Each row is a point. To make a cloud, some directions were put in groups of two or more. Within a group, all points are equally far from the middle, so they leave a hole (a ring in 2 directions, a hollow ball in 3). The other directions are filled evenly. Then the cloud was stretched, turned, moved and blurred a little. Count the holes, and give their numbers of directions, smallest first.

Cloud (20 x 3):
[[-17 -55  37]
 [ 29 -20  32]
 [-39  38  23]
 [-16  19   8]
 [-24 -40  32]
 [-50 -58  38]
 [  7 -12  54]
 [ -2   2 -30]
 [-21  -2  21]
 [-37  15  41]
 [-15  -3  23]
 [ 16  11  14]
 [-42 -10  58]
 [ 33  18  17]
 [  8  20 -13]
 [  4 -14  44]
 [-50   0  -2]
 [ 44 -17 -15]
 [  6  20  32]
 [-46 -49  36]]
Holes: 0

Cloud (31 x 4):
[[ 43   5 -25  20]
 [ 16 -38  23  37]
 [-18 -53 -18  21]
 [ 57  -6   2   7]
 [-13  11 -37  53]
 [-49 -25 -24  19]
 [  2   2  -8  63]
 [ 45  19  24 -34]
 [ 11  24  34  34]
 [ 29  33   2  47]
 [ -2 -52  -7  32]
 [-25 -23 -20  51]
 [ -5  16 -52 -10]
 [  1 -18  38 -30]
 [-15 -24  -5 -45]
 [ 20 -49 -11  13]
 [ 54  20  25 -22]
 [-46   8 -36  26]
 [-32 -46 -21  -2]
 [-25 -30  -3 -36]
 [-15  52  -6 -10]
 [ 10  49  23  14]
 [ 43  48  14  11]
 [ 17  21  12  55]
 [-45 -32 -16  -1]
 [ 12   0  30  46]
 [ 20 -39 -26   3]
 [ 29 -42 -12  10]
 [ 12  44  26  22]
 [-43 -36 -24  19]
 [-21 -32 -17  49]]
Holes: 2 (2, 2)

Cloud (53 x 6):
[[-12 -65  -3  12 -20   8]
 [-63  12 -11 -27  -2   0]
 [ -2  58 -10 -57   1  -5]
 [ 14  26 -35 -59   2  23]
 [  5  71  17  12  29  31]
 [  7  -5  50   0  13 -16]
 [  5 -46 -13 -24 -20 -36]
 [ 27  14  50  28 -32 -41]
 [ 14  33  28   6  -6 -65]
 [ 12   9  23  -9  30  39]
 [-37   3  40  29 -28 -24]
 [ -1  68   9 -17  15 -38]
 [-38  18  15  26 -24 -34]
 [ 23  72 -12 -15  -6 -26]
 [ 23   9  47  -3  -5   1]
 [-13 -33   7 -18  35 -24]
 [ -2 -25 -36  15  -6  62]
 [-47  28 -27 -33   1  44]
 [-23 -17 -47 -41 -12 -11]
 [-37  61  -8 -17 -17  15]
 [-16  -4 -47  14  28  64]
 [-50 -33   4 -12 -11 -11]
 [ 13 -35   9   6  35  32]
 [ -3 -48  -3  48  24  39]
 [-58  40 -16 -20  12  46]
 [ 25   8 -42 -44  -7  33]
 [  0 -18  -3  61  -7  44]
 [  2 -24  27 -20 -21 -28]
 [ 25 -26 -22 -18  -7 -53]
 [-18 -19 -12  29 -25 -34]
 [ 15  22 -41 -16  31 -18]
 [ 43 -42   2  11 -13 -35]
 [ 21 -39  14   0  26  13]
 [ 49 -34   5  22   7  -6]
 [ 42 -39   3   3  11   6]
 [ 12  70   7 -19 -21  19]
 [ 11 -40 -11 -30 -13 -41]
 [ 18   9 -46   4 -21  37]
 [-16 -30 -15   5  -5  65]
 [  8  18 -49 -18  41   8]
 [-59  32  11  16  -1 -16]
 [  3  30 -41   5  40  22]
 [-40  52   7  16   6  58]
 [-19 -57  -4  31  17  50]
 [-14  76   3   3  34  17]
 [-29  -1  45  47 -28 -14]
 [ 11 -17   3  -3  38  48]
 [  5 -37 -13  17 -31 -39]
 [-42  50  13  10  31 -19]
 [-13  39  23  19 -25  44]
 [-15 -62  -1  39  26   9]
 [-26  20 -16 -48  44  -6]
 [ -9  20  37  46 -30  29]]
Holes: 3 (2, 2, 2)
